Every row gives one point. Examples show where two turns around zero, p and q, send a point. Where does a point land after both, in the order given? Backwards means that the second turn is done in reverse. Each puzzle has new turns, and all numbers are rounded.

Turn p:
[ 4.3 -3.6  0.6] -> [4.7 1.5 2.8]
[-2.8  3.6  0.8] -> [-4.4 -1.3 -0.8]
[-0.3 -2.3 -1.8] -> [ 2.3  0.2 -1.8]
[-2.0  0.0 -0.3] -> [-0.6 -1.2 -1.5]
[3.8 2.5 0.0] -> [-1.1  3.5  2.7]
[-2.9 -0.1  0.6] -> [-0.9 -2.5 -1.4]
Turn q:
[ 3.8  3.8 -0.5] -> [3.3 3.5 2.4]
[0.5 0.3 2.0] -> [ 0.4 -1.0  1.7]
[-4.3 -1.6  0.3] -> [-4.1 -1.7 -1.2]
[ 0.0 -2.5 -1.7] -> [ 0.3 -0.8 -2.9]
Where do these land?
q, then p: [3.4 1.9 0.4] -> [-0.6  1.5  3.5]
p, then q: [-1.6  1.1  3.5] -> [-1.7 -3.6 -0.8]
p, then q: [1.4 1.2 0.9] -> [-0.9 -0.6  1.8]
p, then q: [-0.7  1.0 -1.7] -> [-1.0  1.7 -0.7]
q, then p: [-0.9 -0.3  1.9] -> [ 1.0 -1.9  0.2]
q, then p: [-1.6 -4.9 -5.0] -> [ 1.1  3.6 -6.1]

Turn p:
[ 4.0  2.2 -0.4 -1.6] -> [ 2.4  2.3  1.3 -3.3]
[-4.8 -3.4 -2.6  3.1] -> [-3.4 -1.1 -4.4  4.3]
[ 2.2 -0.6  2.1 -2.0] -> [ 2.7 -1.5  1.3 -1.6]
[-2.3  0.0  0.2 -1.7] -> [-2.0 -1.9  0.1 -0.8]
[0.9 1.8 0.7 2.2] -> [0.4 2.2 1.7 1.3]
Turn q:
[ 1.8  4.8 -1.9  2.8] -> [-0.9  3.2 -5.1  0.9]
[-1.2 -0.1  0.6 -1.5] -> [-0.5  0.2  1.6 -1.1]
[-0.4 -0.2  5.6 -3.1] -> [ 2.6  2.6  5.2 -0.9]
[-1.4 -0.9 -1.2 -1.6] -> [-1.3 -1.4  0.9 -1.6]
[ 0.5 -2.6 -2.8 -1.8] -> [ 0.1 -3.6 -0.5 -2.1]
[1.5 1.1 2.8 2.6] -> [ 1.9  2.3 -0.3  3.0]
[-0.8 -2.1 -3.2  2.6] -> [-1.9 -3.4 -1.9  1.8]
Where do these land?
p, then q backwards: [-3.2 -0.8 -0.8  1.2] -> [-1.8  0.1 -1.7  2.6]
p, then q: [-2.4 -2.8  0.4  2.9] -> [-1.5 -2.0 -1.7  3.6]
p, then q backwards: [ 2.8 -0.4  3.6  0.9] -> [ 1.8 -2.5  3.5 -0.4]
q, then p: [ 0.1  3.3 -0.4 -1.6] -> [-2.1  0.7  1.0 -2.8]
q, then p: [ 1.5  1.2 -2.3  0.3] -> [-1.0  0.9 -2.2 -1.5]
q, then p: [0.9 1.7 3.3 1.8] -> [0.4 3.4 2.3 0.8]
p, then q: [ 0.3 -2.2 -3.8 -5.5] -> [-0.9 -3.8  0.1 -5.9]

Turn p:
[ 2.9  1.0  0.0 -1.6 -3.1  4.2  2.2 -2.6] -> [ 0.5 -3.6 -1.6  2.5 -1.4  5.0  1.6 -0.1]
[ 4.8  2.9  3.0 -3.9 -0.5 -1.5  3.3 -0.2] -> [ 3.5 -0.6 -2.9 -0.9  0.5  3.7  1.1 -5.7]
[ 1.7  3.4  0.8  3.8 -0.5 -2.5 -2.3  0.9] -> [-1.1  4.0  1.7  1.8 -2.2 -0.5 -1.2 -3.4]
[-2.5 -2.8  0.3  1.6  0.5  2.5 -0.9  0.0] -> [-1.5 -0.5  2.4  0.2  1.6 -0.3  0.4  3.6]
[ 1.0 -2.4  1.2 -3.1  3.4  2.4  2.9  0.1] -> [ 1.8 -1.2 -2.5 -1.1  4.8  2.1  1.2  1.5]
[-1.7 -3.9  2.5 -1.3 -2.8 -1.6 -2.0  0.8] -> [ 2.7 -2.0  4.7 -2.4 -0.1 -1.0 -0.7  0.8]
[-3.0 -0.6  0.2 -0.5  2.0 -0.9  4.7  0.1] -> [-1.1 -1.4 -1.8 -1.7  3.0 -2.6  3.4 -0.5]
[-2.8  1.1 -2.0  1.0  1.6 -3.4 -3.1 -2.5] -> [-3.4  0.3 -0.1 -1.3 -1.1 -3.6 -4.1 -0.6]
[ 2.7 -0.7 -3.0  3.3 -1.3 -0.2 -2.3  2.2] -> [ 1.7  2.8  0.8  4.1 -2.5 -1.4 -1.2  1.6]
[-3.1  2.0 -3.0  0.8  0.6  1.1 -2.5  1.0] -> [-3.1  1.9 -0.7 -1.1 -2.7 -1.3 -0.5  2.8]
Turn q:
[-2.3 -1.3 -1.9  0.9 -2.1  3.9  0.6  1.8] -> [-1.5 -1.6 -1.2  0.8 -0.6 -0.3  2.8  4.4]
[-0.3  0.3  1.8 -1.4 -0.4 -3.1  0.5 -2.4] -> [-0.6  1.9  1.5 -2.3  0.2  0.8 -0.2 -2.9]
[-0.3 -0.5  3.2  0.5 -0.7  1.3 -3.1 -3.0] -> [-1.0 -1.3 -0.5  0.6 -1.4  4.2  1.0 -2.8]
[-1.6 -2.2 -4.5  3.0  3.2 -4.3  4.4  3.7] -> [-0.6  3.5 -2.6  0.6  3.5 -8.1  0.1  0.9]
[ 1.9  3.5 -3.4  2.0 -3.6  1.2  3.2 -0.2] -> [ 4.5  2.6  2.1  0.7  0.1 -0.2  2.9  4.0]
[-0.9 -0.8 -1.3 -4.8  1.0  0.3 -3.5 -3.3] -> [-1.4  0.0 -2.4 -3.7 -0.5  4.2 -3.4  0.2]
[-2.4  4.7  3.5  2.9 -0.8 -0.4 -0.6  2.3] -> [-2.2  1.3  4.4  5.3 -0.4  0.5  0.5 -0.6]
[ 1.7  0.9  2.9  0.7  2.5  3.4 -0.7  0.4] -> [ 1.0 -4.1  0.7  2.7  1.3  1.6 -0.8 -1.1]
[-0.3 -3.1  2.1 -2.7  2.7  0.1  0.3 -2.1] -> [-1.6 -2.5 -1.3 -3.1  2.0  0.8 -1.0 -2.7]
[ 1.9  0.9 -2.0  0.2 -1.7  0.2 -3.2  0.1] -> [ 2.0  0.9 -1.2  0.8 -3.2  1.3 -1.1  1.2]
[ 2.5 -2.3 -0.6 -1.3  0.1 -2.5  2.0  2.8] -> [ 1.3 -0.6  0.3 -2.2 -0.8 -4.7 -1.0 -0.5]
Where do these land?
q, then p: [-1.6 -0.1  0.6 -0.9  1.5 -3.0 -2.3 -0.8] -> [-3.3 -0.8  0.0 -1.3 -2.0  0.4 -1.9  0.5]
p, then q: [-3.0 -3.5 -3.2 -2.7 -3.4  0.5 -0.8  0.1] -> [-0.7 -1.8  0.2 -2.3 -4.4 -4.8 -0.1 -0.4]
p, then q: [-2.8 -1.1  3.3  1.5  1.9  1.3  1.7 -4.2] -> [-4.7 -1.8 -2.2 -0.1  3.9 -0.1 -0.2 -1.7]
p, then q: [ 4.0  2.6 -1.8  2.9  2.7  1.8  1.0 -1.8] -> [ 0.6  2.7 -2.8  4.5  1.9  1.5  1.7  2.3]
q, then p backwards: [ 0.3 -1.9 -0.2 -1.9 -4.0  0.8  0.5 -4.4] -> [-1.7  2.5  2.4 -3.9 -1.3  2.0  0.8  2.7]
q, then p: [ 1.9  2.0  3.1  2.4 -2.6  1.2 -1.8  2.2] -> [ 0.3 -1.3  4.4  3.5  0.2  0.7  1.9 -1.5]
q, then p: [ 2.2  2.4 -3.4  1.2  1.7 -1.6  2.3  3.3] -> [ 1.7  4.7  0.3  0.7 -0.4 -1.3 -2.3 -3.5]
p, then q backwards: [-1.7  2.4 -1.3 -1.5  3.4 -2.1  3.1  3.1] -> [-0.8 -4.5 -2.9  1.5  0.0 -2.8  2.0 -2.0]
q, then p backwards: [-3.1 -3.4  0.7 -0.7 -3.2 -2.3 -2.0  3.3] -> [-4.5  4.1 -3.0  1.7 -1.6 -0.8 -0.9 -0.5]
q, then p: [ 1.3  2.9 -0.6 -0.5  0.6  4.7 -1.8 -2.2] -> [1.0 2.1 0.5 2.8 1.2 3.0 0.9 4.0]
p, then q: [ 2.5 -2.4  2.8  0.1  1.4 -1.4  0.0  1.5] -> [ 2.7 -1.4  0.3  1.2  1.6  1.2 -2.2 -2.5]
